Every row gives one point. Any point is a mix of the corners, with weights that add up to 1. It lies inside the corners' shape when no weight is negative. Say inside or outside, and name the corners with a negative weight.

Corners:
(1): [ 20  38 -19]
(2): [ 20 -35  60]
(3): [ 49  -5 -58]
(4): [ -5 -13  11]
Points:
[ -1 -11  10] => inside
[  9 -23  57] => outside (3)
[ 39  -8 -34] => inside
[ 44  14 -33] => outside (4)
[ 6 -7 30] => outside (3)
[ 40  -6 -43] => inside
[ -1 -11  24] => outside (3)
[ 39  -1 -19] => outside (4)

Corners:
(1): [ 41 -22   6  26  -6  41 -38  26  17]
(2): [ 60  14   9  -3   3  42 -22   7  34]
(3): [ 17  -2 -20  25 -14  21 -11  33  26]
(4): [-42 -32  -7  -8  32  12  24 -26 -40]
(5): [-24 -23 -15 -21  -3 -15  -8 -23  -3]
(6): [-10 -38  -4 -14  -5  32   7  -2 -16]
(7): [-28  -1 -18  -8 -33 -47 -15  43 -31]
(8): [ -8 -37   3  -9   8 -14  23   6  -6]
(9): [ -6 -14  -1   3 -16  11  15 -39  -9]
(10): [-20  18  27   7 -16  46 -11   4  13]
Points:
[  0   5   7  -9 -18  10  -4   8  13] => outside (1, 4)
[  8 -32  -5   8  10  38  16 -13  -2] => outside (5, 7, 10)
[-20 -22  -2  -2  -4  -1   8   5  -9] => outside (2)
[ 17  -5   8  -5   2  50 -14 -24  11] => outside (3, 7, 8)

Corners:
(1): [-22  -5 -35  -7 -10   9 -12  22  23   1  -2   0   9 -17 -22  23 -19 -21]
(2): [ -7   5  33  19   0  35 -18 -17  44 -16   3   3 -23  20  29   0 -10   8]
(3): [ -1 -14 -15 -17  15 -21  -1  10 -13 -16 -19 -20  -3   5  27  -6  -7  15]
(4): [ 21  16 -16 -28  -4   3   9  10 -13   3  -4   4  23 -15  11 -13  -9  -4]
(5): [-30   0   9  -3   7 -16 -14  27   2  18 -30 -13  -4 -37 -39   8  -4 -36]
(6): [-13  -3  -6  35  12   6   7  21   2  18 -20 -17   7  -6 -21  21 -34 -12]
(7): [ -4  -5  -7   4   3  27  25 -34  41   6 -23   2  -8  25  22  22  33   8]
(8): [ 24 -14 -27   9  28 -19 -14 -31 -15 -13   7  -4  25  -3  35   0  10 -14]
(9): [ 20  25 -38 -24  35 -12 -20   2   1  16 -10 -25   2   4  20  -7  -5 -16]
(10): [ 11  14 -50 -13  30  -2 -13  16 -43 -19 -23  12  12  27   7 -22  26 -14]
(11): [-24  -6   1   1   7  40  27 -45  31  10  29   2 -35  31  60  -2  23   7]
(12): [-18  -7  22   4  38  25  14 -13  38   5   7  27 -23   5  21  26  17  19]
(13): [-14  10   7  -8 -16   3 -14   5  -1  15  -2  -1 -11   4 -26  44 -15  -4]
(14): [  4   7   8  27 -12 -15   4  39  13  13   3   1 -35 -14 -26  19 -14 -10]
(15): [  9 -14   2  -3   0  -4 -12  30  19  17   7 -12   0  10 -32  14 -16 -14]
(16): [ -1  17 -27   3  16 -18 -22  27 -19  11   2 -25  33   5  13  -5  13   9]
(17): [ -4  -1 -12  12   3  12 -14  -9  20  19 -14  26 -32  11  -1 -19   6  23]
(18): [  4   9  -7   7  -1  23   2  25   7  -2  -4 -27 -13 -31 -58  10 -15  -1]
(19): [-21  22  13  14  12 -11  18 -20  37   5  12   7 -11  13 -11   2  -3  14]
Points:
[-2  2 -7  1  6  8 -3  2  8  4 -4 -4 -4  3  4  9  0 -2] => outside (19)
[ -9   1   2   2  17  14   5  -8  21   4   1   6 -13   8  14  11   7   5] => inside
[  7  -2   2 -10  -6  20  -6  -6  25   3  12  -4 -19   4  21  11  -2  11] => outside (5, 6, 10, 19)
[ -3   5 -15  -2   9   2  -7   9  10   5  -3  -7  -1  -2  -1   7  -4  -5] => inside
[-1  5 -7  6 11  1  6  3  6  7 -6 -5 -6  3 -7  6  1  0] => outside (1, 2)
[-6  4 -2  4 17  4  2 -1 15  5 -2  0 -7  3  2  9 -1  2] => inside
[-12   9 -12   9  20   0  -7  -3   3  -1  -4   0 -10   5   7   0   3   1] => outside (4, 7, 15)
[  2  -1 -20   9  18  -7  -6  15  -9  16 -14 -12  -9   0  -8   7   5  -5] => outside (1, 2, 4, 19)
[  0  10 -11  -4  12  -1  -5   1   8   8  -4  -6  -3   3   2   5  -4  -4] => inside

Corners:
(1): [  7  -6  -7  25  16 -15  -5  -2 -10  -3   2   7  -9  15 -20   6  -9   3
 -14  -2]
(2): [ -5 -22  -9  26 -14 -11 -22  34 -12  27   0  -8  -6 -13 -20  -5 -10   0
 -13 -21]
(3): [-12 -14  -5 -26  36  20   0  36  -2   0  -6   7 -12  10 -11   7  -3 -29
  16  16]
(4): [  1  24  37  26 -10 -11 -10   7  14  -3 -40   7   1  23   1 -20 -14  -6
   5  -2]
(5): [ 19  -7 -11  -3 -15   5 -24  10  19 -18 -10  11  -1 -21  -2 -20   8  16
   3  18]
(6): [ 19  -6   0  17 -28 -11   6   5  28 -17  26  21  17  -4  10  21  18  -3
   1  10]
(7): [ 13  26  31 -13  -2  -6  21   5  17 -11  -7 -60   6  33  -1   2   0   2
  32  -7]
(8): [  0   8 -26 -18  19   8  12 -16  24   0 -28 -18  -9   8 -17  42  40 -24
   3   3]
(9): [-12  37   7  42  11  19   8   1  -9 -17  -1  -8  -2  13 -21 -14  11  -3
 -49   7]
(10): [-26   2 -34   0  15   8   2 -18   9 -29   4  20   9  -5  17  -3  32 -11
  14   6]
(11): [-14   3   2 -15 -25   2  -4  -1 -15  -8   5  10  10  -5  -8 -10  37 -11
  22   9]
(12): [ -7  -2 -18  21 -21  -8  -3  32  -1 -14   2   4  24  16  -9  14  -1   9
 -15  29]
(13): [  5  35 -34  11  15   7   1  -3  11   1   2 -17  17  11 -16   9   6 -11
  -3  11]
(14): [ 10  -4  -8  15   5  27 -16  -7   4 -12 -14   4   0  16  -5  50  19  -2
  14 -23]
(15): [  4  -9  -1 -16  46  -8   0   6  17  16 -37 -11  26 -18   0  13 -15   6
   5   5]
(16): [  1  17   8 -21  31   9  11  16  12   4 -15 -20 -11  -5   2  27 -22  22
  20 -26]
(17): [  4 -17  -2 -18  10  -1   4  19  15  20   1  11   8  17   2  -6  24  -9
  -7  10]
(18): [-16 -22  20  -8  21   4 -17 -10   7  41   1 -27 -23  -9 -13   1 -14  21
 -16  -6]
(19): [ 15   5  15   1 -44  21 -11  10 -32  -6 -21   8 -19  -8  27 -23  -8  -5
 -25   8]
(20): [  5   9  12   3  27 -21 -17  17  10  20 -10 -27  -3  -7   7   5 -10  20
  13   4]
(21): [-10  12   3 -12 -25   4 -24   3 -15 -35  10   8  16   5  12   1   3  -2
  -5  -4]
Points:
[  0 -13  16  -7  -4 -13  -9  21   3   5  -3  -2   1  -4   7 -13 -10  11
   8   3] => outside (8, 9, 13, 14)
[  2  -3 -15  39  -3 -10  -9   5   2  -6 -25  23   8 -21  -1  10   2  16
 -16   8] => outside (3, 7, 13, 17, 18, 21)
[ 3  3 -9  8  6  5  2  6 12 -2 -6 -1  2  7 -7  9  4 -3 -7  4] => outside (11, 20, 21)
[ 0  3  0 -7 -9 -5  5 -2  4  3 -7 -6  3  1  2  3  3  0 -1 -2] => outside (3, 5, 9, 14, 20)
[ -7  -4   3  13  10   6  -4  19   1  23 -10   8   0  -1  -1   1  -1  -5
  -8  -1] => outside (1, 5, 7, 8, 21)
[-2  4 -5  2  6  2 -4  8  7 -5 -5 -2  6  7 -5 11  6  0  2  2] => outside (19)
[  9   9   5   5   9  -4  -1  -4  11   6 -12 -18  -2   2  -3   3   4   6
   5  -8] => outside (3, 12, 21)
[ -1  12   2   1   1   6  -1   1   3 -12  -7  -6   1   3   0   7   4   0
   3   2] => outside (2, 17)

Corners:
(1): [  9 -31 -13   0 -16  16   7   9  -8  -2  -5  -5  -2 -16  16   1  15  12
  -4  -3]
(2): [  1  17  -9 -11 -17  21  -1  -6   3  -5 -14   6   1  13  -9  21 -20 -28
  -2  -7]
(3): [  8  12   5  -6  -8  18   8  13   8 -16 -24   4  -2  15 -31  15  10  10
  -9  14]
(4): [-25 -28   4   3 -14   9  -5  -7 -19  -3   6  14 -28 -20   6 -18   2  16
  13   9]
(5): [  5 -29   5  10   2   0  -9 -24   0 -15   0  18 -16 -17  15 -19   6   4
   5  -3]
(6): [-15 -10   3   6  -5  11 -13  -5 -12  -6  13  -5  23 -12  16 -30  -3  -6
 -10  13]
(7): [ -7 -12  12  27   1   6 -25 -11 -22  -1   6   3  -3  -2  10  -4 -16  26
 -16 -23]
(8): [-12 -10   8  10 -20 -11  -2   7  -3 -15   2  26  15 -18  10   7  -3  11
   2  -3]
(9): [ 19  25  -5   3  -1  22  13  20  12   4  -1  18  -3  15 -22  -5 -17   2
   5 -12]
(10): [ -1   7  21  51  13   2  -3  -6 -27  13  -5  16 -12 -27  39 -13  14   5
 -19  -2]
(11): [  6   5  -5 -10   8  15 -18  19   1 -15 -27   9  13  -4 -11   2 -15  -5
  13 -13]
(12): [ 15  -1  21   3  30   3  60   6   5  11   8 -30  -7  -8  -3  22 -36  -7
   4   3]
(13): [ 22  18 -14 -13  -1  29  11  11   9   4 -18   2  -4  14   2   6 -19  29
   0  10]
(14): [ 23   6 -20   2 -23  -3   9  18 -12 -10 -27   7  -5  10 -19   5  -4   4
  -4  14]
(15): [ 20  -4  28  -8  15   0  10   9  -3  27  15  -6 -12 -19   5  16 -13  -3
   3   8]
(16): [-15 -14  20   4  -9 -19  -8  -2   4   7  -4  -9 -17 -17  24 -24  -7   8
  -5 -12]
(17): [ -4  -1 -24   3  -4   7  -3  23  20  -4 -23   8  -3  43 -16  18  -7   3
  -5   6]
(18): [ 10  15  -1  -5  30 -10  39   2  -9  19  19 -15 -18 -21   2  18   3  10
   4 -10]
(19): [  8  -6  -2 -30   6   6  21  20  -8  -4 -13  26 -13  26  -6  -7 -10  14
 -12   3]
(20): [ -5 -30  16   8  -1  -8   0 -18  -8  21 -18   7  26 -13  -2 -11  -9  -2
   5  -6]
(21): [ 21   9  33  -6  20  -3  29   9 -12   8  10 -19   1  14   1  15  -4  -9
  30  -2]
Points:
[ 5 -7  6  0 -2  6  3  5 -3 -1 -7  5  0  0  1 -1 -6  3  1  1] => outside (18)
[  1  21   8  16  -8  16 -28   9  -4  -2 -14  13  20  12 -17  13 -12  -1
   7   5] => outside (1, 5, 12, 16, 18, 19)
[  2   1   3   7   0   6   5   6  -4   5  -3  -1   2  -3   5   4 -10   2
   0  -1] => outside (3, 5, 19)
[ 6  1 -1  4  0 12  7  4 -6 -3 -7  5  0  3 -2  5 -7  2 -1 -1] => outside (15, 16)
[ 12 -10   9  -1  -8  -3  22  10   5  11  -6  11 -11   3   7   2 -14  -4
  10   4] => outside (3, 6, 7, 11, 18)

Corners:
(1): [ 22  13   5  25 -20 -17 -24   1 -13 -14  34  32  31 -27  29  10  18  -2
   0  22]
(2): [-14   0 -15   3  14  10  -9  -9  10 -13   9  -9   8   9  12  30  19  11
 -32  -9]
(3): [ 38  34  17   3  11  22 -13 -10  20  27  35  39  32  23  13  34  37  -8
  21 -18]
(4): [ 24  -7 -20 -40 -25   5   0  39  12 -33  35  -3   9   8   6  52 -21 -18
 -33  22]
(5): [ 15  31  29 -10  10 -16 -15   7  12 -35  13   7 -17   0  -1  33  28  30
  -5  22]
(6): [ -3 -27  49  11 -14  36   3 -15  43 -23  11  -6  16  21 -26 -35  23  12
 -27  -9]
(7): [  3  28 -36 -33  -1  -4 -42   1  27  31  12 -13 -13   6 -10 -13 -33  31
 -17  27]
(8): [  4 -19 -23 -44   1  11 -30  49  30 -10   9   6  -9   5 -33 -18  33  31
 -43  14]
(9): [  9  -1  26  27 -14  18 -23  43  -8   7  15  15  30  -8  26  40  22   3
  25  16]
(10): [  3 -22  29 -12 -10  26 -32 -27  -4 -28 -25  18 -26 -26 -14 -14  -3 -12
 -48  -1]
(11): [ -3  23 -33 -23  -8 -31  13 -12   9 -39   5  11 -11   4  14  31   4 -15
  20  22]
(12): [ 24   1  19  29  21  -6  30 -19  -5  17  -3   8  26  -6   0   9   2 -10
 -23  27]
(13): [ 13  19   7 -19 -29 -48   5   7  -8 -35 -24  24 -15  19  -8 -31  -7 -17
   9 -35]
(14): [-34  -7  -7 -53   6   3  13   3  11  27 -10  10 -17 -14 -36 -16 -11 -16
 -44 -29]
(15): [-20   2  12  -4   7  -8  12  56  11 -47 -26  40   3  -1  20   2 -11  18
 -19   7]
(16): [ 23   9  16  22 -21  24  33  -9  17  -7 -31  19  17 -21  14   1  10   5
 -27 -23]
(17): [ 12   8  14  14  29 -24 -11   7  -8 -14   1   9   6 -31  16 -26   1  -5
  23 -30]
(18): [-34  -7 -26   0  -8 -12  -9  57  -4 -29  24   0 -13  -2 -43  12 -14 -13
 -49  33]
(19): [ 36  53  19 -30 -26  15 -32  -5  -9   9  15  21  49   5  14  18  22 -29
  29  -2]
(20): [  6  43  31  60 -15 -31  37   4  -5 -24 -21  13 -24  -3  47 -39  57 -39
  -4 -32]
(21): [ 39  40  14 -29 -31 -42 -20 -34  37  27 -25   4  15 -18  -9 -26   5 -28
  11 -13]
Points:
[ 16  14  20   6 -15  -6   5  -3   5  -9  -2  18  11  -4   6   4  12 -17
  -6  -1] => outside (2, 7, 8, 17)
[  5   5   6  -3  -6   0  -4   9  10  -8   1  12   4  -2   0  -6  14  -4
 -14  -4] => outside (5)
[ -2   3   8  -3  -3 -24   3   3   8 -25 -10   5 -14 -11  -5 -19  11 -12
 -23  -8] => outside (3, 7, 9, 16, 19)
[ 20  16   9  -1  -3  -4 -16   4  10  -9  12   9  12  -4  16  14  14   3
  -1  12] => outside (13, 14, 16, 18)

Corners:
(1): [ 27   5 -11   3  21   2  -2   6 -19  15  28  -6  14   1  33  14  13 -13
  33   4]
(2): [ 23  -4   2  23 -35 -36   0   2  27 -39   6  51  -6  10 -36  33  19  38
 -18  13]
(3): [  8   7 -17 -13 -34   1 -11  14   0  47  20   8   7   2  27  26  30 -12
 -15  36]
(4): [ -6  12  34 -10 -14 -11  -7  -6  11 -43  -8  25 -22   6  -6  21 -19  36
 -14 -16]
(5): [-22   0  10  30 -11 -35 -18 -15  13 -30  -5  10  -2  24  10  -9 -13  -4
 -14  -6]
(6): [ -3  13 -37   5 -21 -15 -23  26 -11  12   6  -3  18  25   7  43  27 -33
  -3  26]
(7): [  7  22   7 -18  -5   6  17 -13 -25  44  13  25  -9  23  24  -6  13 -11
   5 -25]
(8): [-15   2 -38 -12 -38  25  -1  32   1  30  -9  12  -2  16  14   0  32 -28
 -19  20]
(9): [-18 -14  21   4 -30 -24 -15 -14  41 -39  -4   2   9  27 -32  23  -7  22
  -7 -38]
(10): [-23 -27  37  52 -37 -39   0   2  34 -19 -14  31  -2  -6 -16  25  46  33
  22  19]
(11): [-41  20 -11   3  -5 -19  26 -34  16  -5   6   2 -19  14 -11   3 -17   7
 -16 -42]
(12): [ 22  19 -21 -27  21  18   0  -4 -13  43  18 -19 -20  15   5   3  26 -21
   2  -8]
(13): [-28   0 -20 -14  -7  22 -18   5   0   2  -7  29 -10   9  -6  32  19 -42
 -25  39]
(14): [-29  16  -2  11  16 -19   4 -12  11  -7  10  -7   3  21 -11 -20 -28  25
 -34 -36]
(15): [ 22  12 -10   4   7   7  29 -30 -30  14  -8 -24  -2  15   1 -13 -21  14
   1 -60]
(16): [ 14  36 -10  -5  23  30  10 -15  -3  19   4  -2   3  17  29  16  27   0
  13 -15]
(17): [ 27  18 -26 -18  -9   5 -22  28  -8  33  -3  16  15 -12  32  17  27 -32
  -9 -22]
(18): [-26  -6 -25 -25  22 -29  12 -31  -1  -6  -4  -1   7   7   7   0  -2  27
  -9 -58]
(19): [-21  26   2 -15  16  -2 -15 -42  -7  -3   8  -9  -6   7 -23 -22 -30  14
  24 -23]
(20): [-22  12 -20  -3  18   2   1 -24   0  39  -3  -9 -11  12  15  -9 -31  18
  23 -53]
(21): [  6  -3  31  20 -29 -47   2  17  51 -27 -29  17  15  -3 -30   8  11  15
 -15  22]
Points:
[ -3   6 -15   1   5 -13  -4  -2   4  12  -1 -15  14   8   9   2   9   3
   4 -17] => outside (2, 4, 7, 11, 13)
[-14  -2   3   6 -14  -9  -6  -4  13  -6  -4  14  -1  10  -7  17  13   2
  -3   0] => inside
[ -2  12 -18   1   1  -5   6   3  -4  33   4  -8   3  11  22   2  13 -11
   2 -15] => outside (2, 4, 9, 13, 19)
[  3   2  -4  12 -22  -1 -28  11   2 -20   8  14  12  12   5  28  14 -10
  -7  18] => outside (7, 11, 12, 18, 20, 21)
[ 4  8 -9 -3 -7 -5 -7  3 -2 11  1  6  3 10  8 12 11 -4 -2 -8] => outside (11)
[ -4   6   1   3  -7 -12   0  -5   9  -2   0   8   0  12   1  13   3   6
  -9 -15] => outside (8, 19)
[-17  -2  12  15   1 -16   7 -14  12 -12  -5  -1  -3  18  -3  13   5  10
   2 -21] => outside (2, 3, 8, 17, 19)
[ -1   3  -4   2 -15  -8  -2  -6   7  -7  -1  13   4  14   5  21  10   6
  -1 -19] => outside (12, 14, 19, 21)

Corners:
(1): [-14 -22   1 -29   5  24 -28  15   5 -26 -11 -27  54 -27 -24 -13 -11 -26
 -19  25]
(2): [-39  -7   6  -5 -33   7  35  -8  38 -15   3   7  34  37  14  -5  15  -7
 -47 -12]
(3): [  2  22  10 -13 -21  10 -17  12  39 -10  -7  -1   2 -24 -16 -25  -7 -40
  12   7]
(4): [-30  13  -8 -30  -4  52 -30  23  22  12  -6 -10  18 -45 -27  -9  -3 -14
  29   9]
(5): [ -6  31   3  11  16  -3  31   4   2 -17  11  -2 -54  -9  37   7  17  36
  26  -5]
(6): [ -1  25  -4 -16  23 -44   5  -1 -22  12 -10   2  -6  16  21   6   1  33
   0 -27]
(7): [  9  19 -10 -21  -1  15   6  35  18  12  -2 -16  23 -33 -28 -11   0 -26
  -7  23]
(8): [ 18  -7 -14 -37  13 -10  14  14 -44   8  18  29 -39  15  30   7  12  13
  22  -6]
(9): [-39 -17  20   2 -18  -3  23   9  15   1  -2  -9  36  29 -34  14  -6  16
  -6  26]
(10): [ 30   6  23  -8  20  -9  10 -24  -1   8  14  29 -14  14  60  16  16  13
  47 -12]
(11): [ 22  30  -9   4  26 -36  -5 -29 -11  -5  19  33 -30   0  39  18  -8  13
  23   4]
(12): [  2   4   6 -11  15 -22  21 -13  -9   3  14  13 -24   0  46   9 -20  21
   8  -3]
(13): [-21  -2   8   2   7  10 -13  19  19  12  -9  11  13  -8  -9 -33   5 -24
   1  27]
(14): [ 13  -6  -3  29  17  -6  27 -22 -16 -11   4  13 -16   8  16  14 -14  41
  28 -16]
(15): [  6  -2 -18 -24  35 -18  22 -34   4  -3   2  -6  -7   7  17   9   5  -8
  12 -12]
(16): [-26   2  34 -26 -18  -2   3 -22   6  15 -20  16  20  14  -5   5   8 -10
 -37   4]
(17): [ 12  -2  -2 -14  15   3  -8 -14   7   9   8  14 -21  27  24  35  -5  31
   1  -4]
(18): [ -2 -10  35  -5  16  -4   4  29  20 -31  -6  11   8 -41 -21  23 -19 -19
   7   3]
(19): [-23  30  24   0  -5  42   7  23  17 -15  -5 -13  22  23 -13  41 -31 -17
 -13   7]
(20): [  6 -21  12   2 -15  10 -25  14  15  20  25   3  11 -27 -48 -26  17 -47
  -4   4]
(21): [-27 -22  14  21 -33   0   5  -3   4  10 -30  21  23  26  32  37 -15  -9
   1   4]
Points:
[-6  4  9 -8  4  2  3  2  8 -2 -3  5  7  0  1 10 -3 -5  4  2] => outside (12)
[ -7   4   7 -11   1   1   3   2  10   1   2   4   3  -1   2   4   0  -6
   1   4] => outside (14)
[ -6   3   2 -10   1   6   2   2   5  -3   0   3   2  -5   2   8  -5  -4
   1  -2] => outside (9, 10, 13)
[ -6  -2   7 -10   1   2   2   0   7  -1   0   6  10   0   3   5  -3  -6
   2   2] => outside (5)
[-14   5   6 -10   1  12   4  10  14  -1  -7  -2  10  -2  -3  -1   0  -6
   2   5] => outside (11, 12, 20)

Corners:
(1): [  6  -7   8  19  -2   9   4   2  -6 -15   2   2  -4   7  -4  12  -3  11
  -6  -2]
(2): [ -7  14   0  -8  16  -9   2  -8 -11 -12  -2 -11 -19  22   4   2   0   9
  33  19]
(3): [ 56   8  11 -12  16  20   9  14  22   7   4  11 -14 -18   5   9   8  -2
 -11  33]
(4): [-18  -6 -27 -15  -8   2   1  -9  -5  -4  -3   3   9   0  -1   7  -7   1
  -7  -5]
(5): [-11  18  -4 -10 -18 -12 -16   2 -13  -3  -5  -4   5  11   6  -3   0  -9
   2  -7]
(6): [ 15   6 -17  -5  -7  11   9  14  -9   3   0   5  -6 -10  -8   3  24 -14
  -2  10]
(7): [-12  11  -6  49   7  -9  -4  20  11  -9  12  -1 -31  17  -8  -4   0  -2
  11  -8]
(8): [ -8  -1   2  -2   7   0   4 -19   5  -2 -10  11   4   1  -2  -3  -5  -2
  -2 -10]
(9): [-8  5  9 -3 -6 29 -2  7  6  8 -1 10 14 10 -4 -8 -2  5 -4 -1]
(10): [ -1  12  -2 -18  -6   7   0   0   1   6  -7  16   7   5  23  -5  -8  -4
   2  -2]
(11): [-16   2  -9  -6  -3   4   1  -2   1 -15  -2   0   0  13 -10  11   6   4
   8  -9]
(12): [  4 -13  -4 -16  -4  -1  13  -9  -4  -2  12 -10   6   1  -8  12  -3   4
   3   3]
(13): [-3  7 10  2  7 -1 -1 10  0  4  5 -5  4 10  0 -5 12 -1 -8 -1]
(14): [ 37  -1  19  17  13   5  12   2  -6   3  -7   2   9 -60 -10   3  11 -11
  -8  -9]
(15): [-13   7   8  19   0 -13  -2 -12   0 -23   5  -4  -3   6  10  -5  -4   4
  -2 -11]
(16): [  2  -3  14 -18   7  -8   1 -36  20   1  -1  -2  -4  12   2  12  -4  42
   9  -8]
(17): [-5  6 -4 -7 -4 -5  7  5 -8 -5  0  8  0 -1 -4 -5 -3 -4 -3  1]
(18): [  1 -11   9 -11  -2   2 -27   8  15   2  -2   9   8  13   4  -5   4  10
 -11  -4]
(19): [ -7   5   5  -2  -8  -1 -31   2   1  -9  34 -14 -28  17  13   7  -8   3
 -10   2]
(20): [-10   5   8  -4   0  -3  -2   5   9   1  -3   8   4  12   4   5  10   8
   4   8]
(21): [-19 -13  10  -3  -5  -1  -4   4   4  -4   2  -8   7   3   4  -8  -1  -2
 -17  -7]
Points:
[  9   3   1 -13   1   2  -2  -6  -2  -2  -6   5   0  -7   5   4   0   1
  -1   1] => outside (7, 9, 12, 13, 15, 20)
[-14   3  -6   1  -3  -9  -9   5  -6  -6   6  -6  -7   6  -4   0   3  -6
   2  -4] => outside (1, 3, 9, 10, 15, 16)
[ 0  4  0 -2 -1  0 -1  1  0 -3  1  0 -2  3  0  2  3  2  1  1] => outside (8)
[-5  3  6  3  1  4 -1 -1  1 -4  2  2  0  6  0 -1  0  5  1 -4] => outside (3, 4, 5, 21)
